Each row of a before or after table is a point. One or more steps were done to the points. Then noise was added and the rows were shuffled. The steps act on columns, c1 being the first. Name the steps. A step turns or swaps two columns, mirrors them in a line or flattens them onto one, adds a multiple of one to another, or multiplies or shifts one. Angles are multiples of 10 degrees, from the lower column toward the higher: turns from -170 to 170, lines from 10 to 170 but not 90. Use the fewest steps. Two steps may share a column if one is a turn and the other turns, adds or multiplies; they go together, in the order done. Otherwise the lowest column goes first.

Before (9 x 3)
[[ 34  38  -4]
 [ 16 -23  11]
 [-17  33 -16]
 [  0   8 -31]
 [-23  18  23]
 [ 13   7 -26]
 [ 19   8  21]
 [ 23  -2   7]
 [-32  12 -12]]
After (9 x 3)
[[ 23 -37   0]
 [-32  61  -1]
 [ 20 -20  -1]
 [ 15 -13  -1]
 [ 16 -48   0]
 [-23  54   0]
 [  0   8  -1]
 [-16  58   0]
 [ 34 -14   2]]
Steps: add -1.5 times c1 to c2; multiply c3 by 0

Before (13 x 4)
[[ 30 -10 -18 -39]
 [ 53  -5  -6  30]
 [-27   9  -5  -1]
 [-25  24  22 -16]
 [ -6  40   9  -8]
 [  1   2 -13  -1]
 [-34 -53 -16 -12]
 [-39 -12   8  21]
 [  7 -32   8  11]
 [ -8 -34   2   5]
 [ 13  -5 -27 -38]
 [ -5 -38  30  14]
 [-23   8   3   1]]
After (13 x 4)
[[ 15 -10 -18  47]
 [-36 -53 -16  -1]
 [-30 -12   8 -33]
 [ -8  39   9   6]
 [-22   9   2  -9]
 [-28  24  23   6]
 [ -2  -5 -27  40]
 [-25   9  -4  -8]
 [  0 -38  30 -15]
 [ 60  -5  -6 -10]
 [  0   2 -14   1]
 [ 10 -32   8  -8]
 [ -6 -34   2  -8]]
Steps: mirror c1 and c4 in the line at 10 degrees

Before (8 x 6)
[[-30  -4 -14 -38  29 -30]
 [-52  -9  20   0  39 -21]
 [  2  14  36 -26  52 -29]
 [ 19   0 -50  -3  -7 -11]
 [  6  18  20   7   8  29]
 [-17 -36  26 -36  -5  31]
 [-11  12  22  -2   0  -9]
 [-16 -10  30   7  21  -4]]
After (8 x 6)
[[ -5   7  30  -9  24  -3]
 [ 29 -28  39  16  44 -28]
 [-22  -2  22  -7  58 -22]
 [-17 -38  26 -38   3  29]
 [ -9  -4  23  10   3 -11]
 [  9   9  20  16   5  29]
 [-11 -39 -17  -2  41 -30]
 [ 11  -2 -51  -1 -18 -12]]
Steps: turn c1 and c5 by -30 degrees; swap c2 and c4

Before (10 x 8)
[[ -2   6  15  24   4  24  -4  19]
 [ 33  -9 -24  20  -1   7 -35  16]
 [ 60  26 -19 -22  -7 -15  39  16]
 [-16 -12 -11   6  21  24   0  -1]
 [ 11   3  -5  11 -24  33 -32   6]
 [ 32  44  14 -49  34 -26  28  16]
 [ 14  37 -10 -44   0 -39  30  12]
 [ 26  -6  -5  25 -16 -16  -9  10]
 [  7  30 -21  29   5  15 -13  10]
 [  1   5   7   7  15   5  -1 -39]]
After (10 x 8)
[[  1  14   1  -3   3   6   0 -39]
 [  5   1  12  -2   9  22   1  18]
 [ 27 -22  13  32   4  33  21   5]
 [ -1 -16  25 -25  -7 -15  27   9]
 [  8   3  36  19  30  16  10  13]
 [-32   1 -35 -10  38 -39   3  11]
 [-39  33 -49 -13  43 -26  20  19]
 [-56  -7  -9  13  27 -14  42  17]
 [ 21  -2  31  17 -10   8  41  17]
 [  4  19  14  31 -11  23 -15   0]]
Steps: turn c1 and c7 by 110 degrees; swap c2 and c5; turn c3 and c4 by -120 degrees; add 1 times c6 to c4

Before (12 x 9)
[[ 46  -5 -47 -16  33   3 -22 -24   0]
 [ 28   7  26  30  15  -7  24  13   2]
 [  2 -41   7 -44  -4  33 -10  18  22]
 [ 39   3  -9  -4 -17  16  -5 -13 -14]
 [-22 -32  19 -20  37  38 -20  19  -4]
 [-35  -8  13   3  20 -19   8  43  34]
 [ 14 -14 -34 -22 -18  38 -21 -17 -38]
 [ 38  25  26  -3  42 -25  22  52   4]
 [ 37  44 -15 -36  -1 -14 -20 -18 -18]
 [ 27   8 -28   4  41 -31  45  37 -31]
 [-16 -60   1 -45  -7  13 -19 -32 -21]
 [-28 -26   9 -49   4  50   8 -23  12]]
After (12 x 9)
[[ 38  38  27  -4  41 -25 -17  50   3]
 [ 27  32  27  29  15  -6   2  12   3]
 [  1 -31   7 -45  -5  32  35  18  24]
 [-34   4  15   3  19 -21  10  43  35]
 [-22 -39  20 -22  39  37  23  21  -5]
 [ 26  55 -28   4  42 -30   9  37 -32]
 [ 13 -33 -36 -23 -17  38   8 -17 -37]
 [ 37  -6 -14 -35  -3 -14 -48 -18 -18]
 [ 46 -29 -47 -16  33   3  -2 -22  -1]
 [ 39  -4 -10  -4 -19  15  -6 -13 -14]
 [-16 -50   0 -45  -5  14  50 -33 -21]
 [-28  -3   9 -49   4  51  25 -21  10]]
Steps: turn c2 and c7 by -70 degrees; multiply c2 by 1.3

Before (12 x 11)
[[ 27  11 -11   3 -39   8  10  24   8  28 -39]
 [-16  -4 -10  -6  20  18  29   2 -13 -15  20]
 [-23  17  -5  22  -9   1   1 -29 -15  -3  15]
 [ 36  24 -27  -2  15  18 -24  -1 -50   2 -48]
 [-19 -28  18  -9   3  10   9  20 -31   6  15]
 [-19  11 -26 -14  26  14 -32  15 -60  12  10]
 [  6  -3  -7 -35  10  -9  -6  -7  19 -24   0]
 [ 18   9  13 -37   5   7  27   7  -5  -7   8]
 [ -1  32  -2 -14 -10  30  18 -14   4 -18 -31]
 [ 22  16   6  -5  -6   4   5  29 -10 -19 -13]
 [ 11  15   0 -15  32  13 -14   5  -2   0  -8]
 [ 32   4   1 -10 -12  35   1  17 -15  -8  -3]]
After (12 x 11)
[[ -1   9  -6  -7   7 -11  28   4  -4  12   5]
 [  2 -30 -12  19   5 -18  10   2 -31   8  17]
 [ -1  16   8  49  -6   0   1  34 -14 -18  17]
 [  0  13   8  15  30 -15 -13  -4   0   4 -14]
 [  1  -4   2  -4  10  12  -7   9  18  14  -2]
 [  2  10  13  35 -45  -2  10 -41   5  -5 -32]
 [  1   7  27  14  27   0 -30  23 -60   1   8]
 [  4  -8  19  25  23 -11  31  15 -13  13  16]
 [  0  25  32  28   7   0 -25  33 -49  -2 -49]
 [ -2  18   0  25 -10  -6   4  -1 -10  32 -11]
 [  1  32  14  17 -12 -25  20  21   3   4 -31]
 [  1   6  19  20 -12 -31  -1   0 -17  17  -2]]
Steps: multiply c1 by 0; turn c3 and c6 by -150 degrees; shift c4 by 30; turn c5 and c11 by -10 degrees; turn c8 and c10 by 140 degrees; add -0.7 times c9 to c8
